Every row gives one point. Each copy is the shape, with its points in the same order, stretched, turned, moved and blurred by noise. Some copies are also mirrored. Which?

Shape, 7 rows:
[0.61 4.41 -2.76]
[-0.20 -1.65 -0.35]
[2.24 0.04 0.84]
[1.24 -0.03 0.23]
[2.65 -1.15 0.46]
[-0.72 -1.35 1.30]
[-0.48 1.33 -0.33]
Copy 1 (7 x 3):
[1.63 -2.73 3.92]
[0.94 1.24 -1.79]
[2.40 -2.32 -0.59]
[1.60 -1.40 -0.76]
[2.95 -1.71 -1.08]
[-0.06 0.91 -3.01]
[0.26 -0.72 -0.37]
Copy 1 is: only turned
Copy 2 (7 x 3):
[5.43 -1.51 -3.60]
[0.38 2.13 1.30]
[-0.23 2.87 -1.01]
[0.41 2.14 -0.57]
[-0.14 4.53 -0.01]
[-1.68 0.61 0.89]
[1.42 -0.79 -1.16]
Copy 2 is: only turned

Shape (8 x 3):
[-1.93 0.28 -2.76]
[2.11 -1.20 -0.21]
[-0.45 -0.21 -0.57]
[0.60 1.21 -3.54]
[1.94 1.48 3.61]
[-0.87 0.14 -1.64]
[-2.49 2.23 -2.64]
[2.25 -1.44 1.62]
Copy 1, 8 rows:
[-1.50 2.25 0.28]
[-0.91 -1.94 0.14]
[-0.26 0.41 0.17]
[-1.97 0.43 2.37]
[3.15 -2.51 0.34]
[-0.73 0.99 0.49]
[-0.49 2.91 1.30]
[0.42 -2.41 -0.60]
Copy 1 is: mirrored
Copy 2:
[-1.19 1.21 -2.41]
[2.07 -1.28 -0.46]
[-0.52 0.12 -0.33]
[1.75 1.98 -2.88]
[0.10 1.28 3.72]
[-0.17 0.80 -1.33]
[-1.96 3.28 -1.88]
[1.61 -1.36 1.60]
Copy 2 is: only turned
Copy 3, 8 rows:
[-4.24 -0.59 -1.40]
[1.03 -1.98 2.06]
[-1.32 0.05 -0.16]
[-2.64 -1.64 1.96]
[3.82 3.67 3.07]
[-2.51 -0.39 -0.51]
[-4.20 1.77 -0.87]
[2.09 -0.69 1.77]
Copy 3 is: mirrored

Shape:
[0.00 -2.30 -0.19 0.92]
[-0.80 -2.31 -0.84 -2.60]
[3.07 -2.50 -2.52 -2.44]
[-0.72 0.77 -0.81 -1.35]
[1.62 0.73 -1.16 1.86]
[0.59 1.43 -1.34 2.01]
[1.80 0.86 -0.24 -1.65]
[-1.09 -1.24 -0.77 1.77]
Copy 1, 8 rows:
[1.43 -2.86 -0.18 0.94]
[-1.92 -2.43 2.59 2.82]
[1.98 -3.19 3.44 6.27]
[-1.29 0.84 1.43 0.21]
[3.37 0.13 -0.42 -0.06]
[2.61 0.82 -0.18 -1.51]
[0.41 1.08 0.37 2.79]
[1.28 -1.89 0.13 -1.22]
Copy 1 is: only turned
Copy 2 (8 x 4):
[1.31 -1.82 -1.50 -0.03]
[-0.36 -3.07 1.27 -0.02]
[1.07 -1.52 3.59 -3.59]
[-0.14 0.18 1.07 0.52]
[1.76 1.68 -0.87 -0.95]
[2.02 2.37 -0.73 0.46]
[-0.65 1.46 2.00 -2.27]
[1.77 -1.02 -2.30 1.71]
Copy 2 is: mirrored
Copy 3:
[-0.54 -1.15 1.29 -0.41]
[-2.67 0.98 3.11 -0.83]
[1.01 1.93 4.49 -0.21]
[-0.66 1.41 0.36 0.12]
[2.94 -0.33 0.00 0.60]
[2.72 -0.13 -1.15 1.23]
[1.89 1.70 1.12 -1.34]
[-0.67 -1.06 0.02 0.61]
Copy 3 is: mirrored
Copy 4:
[1.15 1.09 -0.05 0.40]
[1.32 1.02 -2.12 -4.19]
[3.90 -3.78 0.71 -4.66]
[-0.03 -0.45 0.87 -1.99]
[1.13 -1.32 4.09 1.31]
[0.91 -0.41 4.42 1.89]
[-0.15 -3.47 0.84 -2.10]
[1.49 2.45 1.16 1.28]
Copy 4 is: only turned

Shape, 9 rows:
[0.00 -2.58 -2.00 0.80]
[0.72 2.82 0.61 1.23]
[2.66 1.75 1.92 -1.73]
[-0.03 0.40 0.33 1.67]
[-1.53 -0.02 -1.59 -0.95]
[-1.39 -0.42 -1.42 1.88]
[-0.09 -1.68 0.63 -1.13]
[-0.04 -1.99 -2.42 1.97]
[1.01 -2.75 -0.41 0.29]
Copy 1:
[1.24 -3.37 1.39 3.11]
[1.02 -0.34 -1.00 -2.43]
[0.02 4.60 -1.75 -0.85]
[0.85 -1.51 1.15 -1.02]
[-2.61 -3.48 1.41 1.13]
[0.58 -4.33 2.62 0.37]
[-1.59 0.92 1.64 1.88]
[2.30 -4.69 1.24 2.48]
[1.36 -0.52 1.53 3.01]
Copy 1 is: mirrored
Copy 2, 9 rows:
[-0.55 -2.25 -2.00 0.98]
[-1.84 1.15 2.64 2.71]
[2.78 3.06 0.49 1.15]
[-2.73 -0.26 0.09 1.56]
[-0.28 -2.35 1.97 -0.73]
[-3.31 -2.34 0.59 1.18]
[0.26 -0.45 -1.87 -1.06]
[-1.71 -2.47 -1.23 2.08]
[0.24 -0.56 -3.58 0.57]
Copy 2 is: mirrored
Copy 3, 9 rows:
[2.87 -1.28 -2.40 -0.71]
[-0.83 -1.12 2.55 2.85]
[-2.35 1.21 0.03 5.44]
[-0.24 -1.83 0.78 0.51]
[2.11 2.01 0.13 -0.34]
[2.06 -1.43 0.60 -1.32]
[-0.41 0.99 -1.82 0.37]
[3.22 -2.28 -1.61 -0.65]
[0.94 -1.28 -3.17 0.49]
Copy 3 is: mirrored

Shape:
[-1.08 0.37 -0.77 -3.03 -1.11 -0.81]
[-2.57 -0.18 -1.49 -1.75 -0.12 0.81]
[-1.20 1.49 0.00 2.20 1.77 -2.22]
[2.06 0.42 1.35 2.99 3.05 1.01]
[3.03 -1.82 1.01 2.30 1.89 1.54]
[0.47 0.86 1.84 -0.39 0.01 1.63]
[0.00 -1.57 -0.67 -2.76 -1.41 -1.70]
[0.94 1.13 -3.61 -1.27 -1.17 -2.25]
[-1.91 0.27 -1.49 -0.65 -3.02 -1.09]
Copy 1 (9 x 6):
[-3.06 2.08 2.41 0.27 -0.90 0.16]
[-1.65 -0.11 2.31 -0.83 0.90 0.06]
[2.74 1.87 -0.42 1.81 0.33 2.43]
[4.10 0.35 -3.29 -0.13 -0.43 0.08]
[1.52 -0.37 -3.85 -0.10 -0.60 -0.93]
[0.96 0.92 -0.27 0.39 -0.90 -1.99]
[-4.32 2.62 0.92 0.89 -0.87 0.22]
[-4.28 0.83 2.75 -0.05 -3.24 3.95]
[-3.53 -0.02 2.92 2.22 -1.11 1.17]
Copy 1 is: only turned
Copy 2 (9 x 6):
[-1.56 -0.88 2.13 -2.40 -1.23 -2.02]
[-0.52 1.54 1.99 -1.85 -0.83 -1.67]
[1.92 -1.57 -1.66 0.12 2.38 0.79]
[0.47 -1.71 -4.35 2.68 -0.87 2.09]
[-0.74 -1.31 -2.35 4.00 -2.18 3.01]
[-1.66 -0.70 -1.69 -1.39 -0.79 -0.07]
[-1.63 -1.26 3.60 -0.04 -1.47 0.06]
[1.92 -2.37 2.36 -0.59 -2.68 -0.34]
[0.01 0.25 3.11 -2.42 -0.27 1.37]
Copy 2 is: only turned
Copy 3 (9 x 6):
[-0.84 1.13 -3.87 -2.72 -1.01 0.86]
[-3.28 -0.63 -2.82 -2.12 -1.69 -1.03]
[0.81 -2.15 4.63 -0.80 -1.15 2.22]
[0.44 -1.45 5.27 3.54 -0.27 -0.04]
[-0.78 0.15 3.78 3.36 0.92 -0.20]
[1.34 1.05 -0.62 0.95 0.41 -2.15]
[-1.45 2.19 -2.91 -2.93 -0.33 1.77]
[-1.82 -2.28 -2.51 -0.60 -1.21 3.94]
[-0.50 -1.33 -3.14 -2.36 1.04 0.30]
Copy 3 is: mirrored
Copy 4, 9 rows:
[-1.18 0.41 -0.91 0.57 -0.73 2.53]
[-1.62 0.26 -1.19 -1.29 -0.09 3.48]
[1.38 -0.60 0.46 -1.23 1.77 1.03]
[0.83 -0.90 -0.94 -2.56 1.06 -2.74]
[0.74 -0.56 -0.35 -2.66 -1.53 -2.80]
[-2.24 -1.46 -1.70 -0.56 1.44 -0.33]
[0.22 0.47 0.21 0.57 -3.24 1.90]
[0.22 2.85 1.01 0.14 -1.17 1.41]
[-2.50 0.22 1.12 -0.21 0.17 3.77]
Copy 4 is: only turned

Shape, 12 rows:
[1.17 1.95 -2.46 0.85 -1.74 0.27 0.38 0.29]
[3.31 -4.02 0.26 -0.12 -2.03 2.35 0.20 -0.18]
[-1.10 1.56 0.34 0.50 -1.97 0.49 1.11 -0.27]
[-0.63 1.24 -0.78 -3.29 -1.87 2.00 0.05 1.71]
[-2.11 1.86 1.41 1.25 0.39 -0.17 0.15 5.12]
[1.83 1.69 1.09 -0.86 1.00 1.74 0.43 0.59]
[-0.59 1.28 0.54 1.23 0.63 -3.58 0.97 -0.55]
[-0.47 -2.90 1.53 -0.56 0.38 -6.17 -1.10 4.50]
[-0.40 0.99 -1.27 0.23 2.21 0.73 1.16 -0.32]
[-1.44 1.87 -4.05 0.75 -0.24 -2.93 0.41 -0.93]
[-1.62 1.60 0.00 -0.53 0.82 0.67 -4.60 2.06]
[-0.45 -1.21 1.49 -2.06 -0.18 -1.45 -3.14 -0.22]
Copy 1:
[-1.45 1.61 0.52 2.47 -0.28 1.26 -0.54 0.88]
[-1.00 0.53 2.16 1.41 -2.75 -1.20 -0.48 -4.50]
[1.13 0.19 0.27 1.67 -0.35 0.92 0.48 -0.16]
[2.67 0.47 0.90 3.72 -0.50 -0.13 -3.02 -0.54]
[0.98 -1.94 -0.58 -0.01 -2.84 -0.37 -1.96 3.15]
[-1.55 -2.18 1.26 0.35 0.04 2.13 -1.84 -1.38]
[-0.08 -0.63 -3.19 -0.95 -0.63 0.52 0.39 -0.83]
[1.65 -0.94 -5.54 -2.81 -6.87 -2.66 -2.26 -2.11]
[-1.30 -0.66 0.38 0.33 2.37 0.19 -0.66 -0.29]
[-0.75 3.00 -1.91 1.27 1.41 -0.02 0.23 0.68]
[1.46 1.95 0.78 -2.86 -1.12 1.89 -2.63 2.20]
[2.15 1.03 -1.30 -2.40 -1.82 0.83 -1.21 -2.49]
Copy 1 is: mirrored
Copy 2, 12 rows:
[-1.11 1.16 3.57 0.31 1.09 1.00 0.15 0.72]
[0.26 -1.54 0.10 2.96 -4.92 2.39 -0.64 2.44]
[0.02 2.99 0.23 0.42 1.17 1.58 1.43 0.57]
[-3.48 -0.53 0.01 0.14 -0.17 -0.28 3.22 2.06]
[-0.02 -0.62 -1.09 3.16 4.97 1.71 1.25 0.45]
[0.34 -0.11 0.18 1.77 -0.63 -1.09 1.83 -0.39]
[2.32 1.52 0.97 -0.50 2.46 2.15 -0.65 -2.06]
[1.08 -6.56 -2.30 0.47 2.79 3.52 -0.36 -0.93]
[-1.10 2.01 0.58 1.34 0.09 -0.21 -0.61 -1.64]
[-1.87 2.13 3.51 -1.40 2.74 0.75 -2.30 -1.60]
[-1.37 -1.99 -1.16 0.13 3.19 -2.42 -0.78 -0.34]
[0.59 -2.82 -2.02 -1.26 0.41 -0.45 -0.87 -0.03]
Copy 2 is: only turned

Shape, 11 rows:
[3.56 -0.55 -0.56 -0.07 -0.89 0.33 0.58 3.04]
[0.90 1.24 0.16 -2.47 0.63 0.07 -0.08 0.87]
[0.51 1.11 0.33 -1.56 -0.60 -6.12 0.42 0.63]
[-0.32 -0.52 2.37 -2.19 -1.51 2.20 0.02 -0.26]
[-2.39 -1.16 1.12 -2.87 0.16 2.17 -0.54 -1.72]
[-1.76 2.80 -0.31 -1.12 -1.29 1.54 1.69 2.23]
[-0.08 0.83 -3.40 4.06 -1.61 2.22 1.69 -2.36]
[-1.43 2.13 -1.02 -2.22 -2.25 -0.48 -0.84 -1.90]
[4.03 0.14 -2.20 -0.96 -0.14 2.21 1.89 3.00]
[-1.72 -0.75 0.34 -0.29 -0.20 0.81 -3.27 -1.39]
[-0.97 -0.21 -3.04 -2.87 -1.47 -0.56 -0.54 3.14]
Copy 1 (11 x 8):
[0.35 0.70 0.87 -1.73 1.40 2.64 -0.94 3.44]
[1.79 -0.19 1.21 -0.81 1.30 0.77 -1.53 0.19]
[1.23 4.88 2.12 1.93 2.91 1.06 0.73 -1.43]
[-0.28 -0.11 -1.34 -2.84 2.08 0.03 -2.47 -1.40]
[0.06 -1.28 -1.34 -0.95 1.32 -0.24 -2.53 -2.48]
[1.30 -1.74 0.69 -3.54 -0.97 0.52 -0.12 -0.82]
[-1.93 -5.32 -0.49 -0.31 -2.21 -1.07 2.12 2.07]
[1.77 -0.01 -0.15 0.32 -0.35 -2.20 -0.43 -1.33]
[0.69 -1.38 1.88 -2.56 -0.83 2.45 -2.00 4.77]
[1.20 -1.66 -2.53 0.89 2.19 -0.59 0.39 -1.54]
[3.08 1.03 -0.28 -0.16 -1.23 2.07 -0.47 1.04]
Copy 1 is: mirrored
Copy 2 (11 x 8):
[-0.80 0.39 2.12 0.49 -1.75 3.19 -1.38 1.18]
[0.48 0.07 -0.78 0.11 -0.85 1.61 1.98 1.11]
[6.51 -0.59 2.11 -1.23 -3.05 2.29 1.46 0.83]
[-0.98 2.02 -1.34 -0.45 3.59 2.06 1.24 0.15]
[0.30 1.73 -3.81 -0.32 3.36 -0.82 1.26 -0.80]
[2.05 -2.05 -0.63 0.65 1.82 0.52 1.12 3.15]
[1.22 0.06 2.42 0.45 -0.07 -5.41 0.28 1.63]
[3.81 1.84 0.03 1.48 1.72 -0.55 3.81 1.64]
[-1.03 1.09 0.55 0.70 -2.21 1.30 -1.33 2.63]
[-0.30 0.37 -0.33 1.47 1.64 0.02 2.22 -2.43]
[4.86 0.07 -0.53 2.72 -0.17 2.49 -0.91 0.75]
Copy 2 is: only turned

Shape (12 x 9):
[0.19 -1.93 1.66 -1.20 -0.33 0.11 2.65 -0.02 1.52]
[-3.38 2.26 0.10 1.56 0.09 -0.47 -3.60 1.25 2.61]
[0.53 -1.09 -2.53 1.14 -0.94 0.91 -1.32 -0.49 -0.09]
[-0.47 0.95 -4.09 0.40 -1.52 -0.98 -1.37 1.87 -1.99]
[-3.46 2.63 -1.04 1.25 2.76 -0.98 -0.49 0.21 0.97]
[0.44 -1.96 -1.20 1.23 -0.22 2.89 0.30 -0.11 0.35]
[1.66 -1.55 2.33 0.48 0.59 2.15 1.12 -1.23 -2.06]
[-0.23 1.05 -0.56 1.27 1.96 -2.95 -3.03 1.46 1.29]
[1.60 -1.51 1.62 -3.58 -0.35 2.71 0.68 -2.33 -0.87]
[2.31 1.63 1.49 -0.54 1.15 1.83 1.67 -1.66 2.61]
[-2.33 2.85 -2.81 4.11 -3.08 -2.40 -2.89 1.43 -0.82]
[0.98 -2.10 1.35 -1.54 1.05 0.03 1.47 -4.77 0.97]
Copy 1:
[-0.26 -2.17 0.78 0.84 -1.74 0.22 1.91 -1.83 -0.65]
[1.24 2.07 1.00 -1.72 -0.29 0.23 1.18 2.66 3.66]
[-0.88 1.78 0.14 -1.87 1.01 -0.82 0.48 -0.05 -0.88]
[-0.50 2.64 -0.06 -0.43 2.60 -1.56 2.96 2.05 -1.22]
[1.23 -0.17 -1.56 -1.63 0.34 -0.40 3.44 2.43 1.85]
[-1.49 0.78 -0.24 -1.52 0.68 -0.17 0.64 -2.50 -0.41]
[-2.46 -1.07 -1.02 0.71 -0.19 -0.45 -0.61 -2.21 -0.31]
[0.55 2.01 -0.63 -0.46 -2.26 0.26 1.60 3.15 1.32]
[-3.66 -2.63 1.12 0.43 0.54 -0.01 0.68 -0.87 -1.40]
[-1.77 -1.90 0.13 -1.49 -1.66 -2.55 1.82 -0.50 0.84]
[2.87 4.12 0.49 -1.31 1.83 -2.99 0.51 3.44 1.74]
[-0.46 -3.78 0.13 -0.87 -2.00 -0.36 -0.44 0.11 -1.41]
Copy 1 is: mirrored
Copy 2 (12 x 9):
[1.22 0.12 1.66 -1.61 2.09 -0.08 0.49 1.43 3.20]
[-2.68 1.27 1.58 1.22 -1.55 -1.53 1.39 4.56 -2.62]
[1.71 1.03 0.59 2.68 0.78 -0.74 2.63 0.12 -2.12]
[1.07 1.71 -1.44 1.41 0.23 -1.73 2.14 -1.57 -4.66]
[-5.23 0.30 1.36 0.49 -1.01 -0.66 1.82 1.92 -1.89]
[1.92 1.59 2.36 0.93 0.23 0.18 2.48 0.11 -0.46]
[3.22 -1.43 1.88 -0.63 -0.68 2.97 -1.13 -1.01 1.21]
[-2.96 -0.55 -1.52 2.14 -2.05 -2.60 2.71 1.98 -1.01]
[2.78 -1.71 2.67 0.74 2.28 0.41 -3.57 -1.12 2.07]
[-1.14 2.48 0.04 2.01 0.26 1.60 -0.31 1.89 3.78]
[0.39 2.38 -2.02 1.97 -0.48 0.04 3.55 2.33 -6.77]
[-0.17 -3.31 3.13 1.29 3.30 1.09 -1.19 1.02 3.21]
Copy 2 is: only turned

Shape (12 x 9):
[-0.39 -1.00 -0.64 0.76 2.21 -0.32 2.21 -0.31 -0.75]
[1.74 -0.50 0.09 -1.49 0.63 -3.03 -1.56 -1.65 0.80]
[1.10 -2.18 -1.80 -1.09 -0.98 -2.87 2.83 -0.76 -3.95]
[1.93 1.50 -0.90 2.95 -0.26 2.91 0.91 0.31 2.85]
[-0.19 -0.10 -0.51 0.51 -1.09 -2.33 1.03 2.17 -1.77]
[-0.23 -1.88 -2.09 3.29 -4.51 -1.60 -0.49 0.98 1.38]
[-2.23 1.08 3.31 -3.36 1.52 2.54 -2.62 0.68 -0.92]
[-0.82 -0.28 2.89 -0.36 -0.46 -2.81 -2.17 -0.97 -1.85]
[-2.06 0.28 -1.43 1.65 0.60 -1.57 -0.80 -0.54 3.72]
[1.77 -3.22 1.25 -1.39 2.63 -1.90 0.85 0.41 -1.84]
[-0.97 0.75 -0.65 0.42 1.46 2.18 -1.65 1.20 -2.47]
[0.98 0.24 -1.85 0.33 0.53 0.23 1.76 1.81 -1.96]
Copy 1:
[0.12 0.22 -1.09 -1.06 0.67 0.69 1.95 -1.32 1.30]
[1.51 -0.19 -3.13 2.76 0.69 0.14 1.34 1.14 -1.39]
[0.82 2.89 -3.15 0.48 -0.63 -2.70 0.28 0.03 1.16]
[-1.11 -2.14 2.83 -1.77 -0.38 0.71 -0.25 0.06 -2.89]
[0.12 -0.20 -0.31 -0.52 0.38 -2.40 0.15 1.64 0.96]
[-0.35 -2.87 -1.18 -1.30 1.52 -3.42 -3.80 0.57 0.67]
[2.91 -0.84 -0.07 3.91 0.43 4.59 2.58 2.50 1.41]
[3.32 0.27 -2.50 2.45 3.48 0.99 0.09 2.50 0.65]
[0.43 -5.45 -0.98 0.19 3.22 -0.34 0.22 -1.66 0.67]
[-0.15 1.69 -3.49 0.57 -0.69 0.90 2.18 1.75 -0.02]
[2.65 0.21 0.86 -0.87 -2.16 1.03 1.85 1.03 0.95]
[0.61 0.85 0.66 -2.09 -2.46 -1.37 1.74 0.84 -0.05]
Copy 1 is: mirrored
Copy 2, 12 rows:
[-1.75 -1.25 0.20 0.97 -0.41 2.68 -0.27 0.15 1.35]
[-0.15 -0.74 1.67 3.09 -1.66 0.83 2.60 0.66 1.06]
[-1.03 -3.12 1.05 2.49 -2.26 -0.79 -3.65 -0.73 2.94]
[-1.30 3.08 1.90 0.55 1.62 0.69 2.18 -2.38 -4.26]
[-0.50 -1.66 2.36 1.49 0.03 -0.50 -1.16 3.08 0.31]
[0.05 -1.51 3.35 4.34 2.67 0.00 -1.15 0.64 -1.26]
[0.99 -0.51 -1.97 -4.06 4.11 -1.06 2.46 1.82 0.24]
[0.77 -3.71 -0.44 0.27 0.29 -0.49 1.18 3.37 -0.16]
[0.62 1.14 1.78 3.87 0.92 4.00 2.59 2.48 -0.36]
[-2.74 -4.09 0.76 0.26 -0.02 1.96 1.15 1.39 3.84]
[1.08 -2.43 1.46 -3.52 1.69 0.72 0.18 0.50 -0.38]
[-0.67 -0.55 2.61 -0.27 -0.48 -0.02 -1.59 -0.09 0.25]
Copy 2 is: only turned
Copy 3, 12 rows:
[-0.88 0.65 0.68 1.73 1.43 0.56 -1.77 -1.55 1.45]
[0.01 -1.15 -1.81 -0.67 0.49 -2.87 -1.89 -0.28 0.39]
[-0.84 1.45 2.37 -0.33 1.29 -0.56 -1.97 -6.13 2.43]
[-2.13 -0.40 1.09 1.73 2.66 -1.47 1.49 5.02 2.85]
[-0.16 -0.37 0.33 1.22 -1.63 -0.90 1.09 -2.96 2.18]
[-1.71 1.24 1.30 0.52 -2.42 -4.49 1.19 2.19 2.35]
[0.41 1.10 -3.87 -0.85 -0.81 2.07 -0.08 -1.36 -1.73]
[-2.18 -0.98 -2.47 -0.95 -2.35 -0.75 -0.95 -2.46 -2.18]
[0.93 -0.12 -0.50 1.70 -1.71 -3.59 -0.15 4.13 -0.41]
[-0.99 -0.41 -1.84 0.44 0.95 1.29 -3.52 -4.37 3.13]
[-0.78 1.65 -2.34 2.08 1.94 0.44 0.69 -1.99 -0.31]
[-0.08 0.71 0.63 1.95 2.00 -0.02 0.82 -2.58 3.23]
Copy 3 is: mirrored
